Rows are points. The window is the flat piece filled in between its corners: a triangle in 3 columns, a solid with four corners in 4, and so on. A path goes straight from each point to the next, and from the last back to the first. After which points does the path pass through the window?

Window, 3 rows:
[[ 10 -27 -10]
 [-65  31  -7]
 [ 30   7 -10]]
Path:
(1): [ 45 -39  18]
(2): [ 57 -40 -47]
(3): [ 11  12 -27]
(4): [ 8  7 33]
(5): [  4 -13  16]
(6): [ 14 -14 -34]
(7): [-67  49 -35]
(8): [-63  43  32]
(9): [34 -6 18]
(10): [ 49  -9 -49]
(11): [ 23  24 -48]
(12): [14 24 18]
Through the window after points: 3, 5

Window (6 x 6):
[[-62   8 -10  27  -3 -11]
 [-48  -2  15 -33   7   1]
 [ 75 -24 -20 -88 -16 -18]
 [-10  44   3  -5 -54   6]
 [-19  -5  29  34 -60  13]
 [ 61  -3  65  40 -16   4]]
Path:
(1): [-20  22  45  20 -41 -36]
(2): [-13  31  20 -19 -53 -42]
(3): [  6  20   1 -10 -32  18]
(4): [-16  11 -21  16  -5  55]
(5): [-38  20  21   8 -35 -49]
(6): [ 61   0  66  10 -30 -24]
(7): [ 59  -8  51  11 -17  28]
(8): [-20   3 -39 -32 -11  20]
(9): [-37   0  11 -58 -41 -53]
(10): [  6 -11  40 -19 -23 -69]
(11): [ 18  -2  12 -24 -13  59]
(12): [-21   3   8  18  -4  59]
Through the window after points: 2, 4

Window (9 x 9):
[[-45 -18 -55 -68  35 -10  34 -25  14]
 [ 24  49 -43 -14  22  30 -14  31  24]
 [ -9  46  38  29 -45 -53  25   0   9]
 [-89  35  30 -44  -3  95 -30  24  48]
 [ 53 -13 -38  50 -33 -49   3  44  16]
 [  1   2  61   4 -72  -2 -25 -41  39]
 [ 15  36 -36 -78 -28 -27  18  57   8]
 [ 50 -67  -5   4  19  -8  56 -18  12]
 [-45  51 -91  28 -18  27  88 -12   4]]
Path:
(1): [ -6  -5  11  -4 -32  14 -22 -34 -48]
(2): [  5  -2  24  -6 -36 -14  17 -12  74]
(3): [-15   6  -3  -9  -4  -5  36  -1  82]
(4): [-18   8  -5  -4  -8  17   1  -3  -1]
(5): [-21  -7   3 -10 -33 -14   1 -12 -43]
(6): [ -7  -8   2 -12 -36 -24  39 -14  78]
(7): [ -5  -3   0   0  -8  -7  34 -17  62]
(8): [-11 -22  -1   9   2  21  -6 -31 -55]
(9): [  8   6  -2  -5 -29   8 -16   1 -55]
(10): [ 18   1   8 -12 -11 -32  20  12  90]
(11): [  0  25 -19 -10 -17  -2  22   8  64]
(12): [ -3  22 -13  -8 -22  12   0   4   0]
Through the window after points: 1, 11
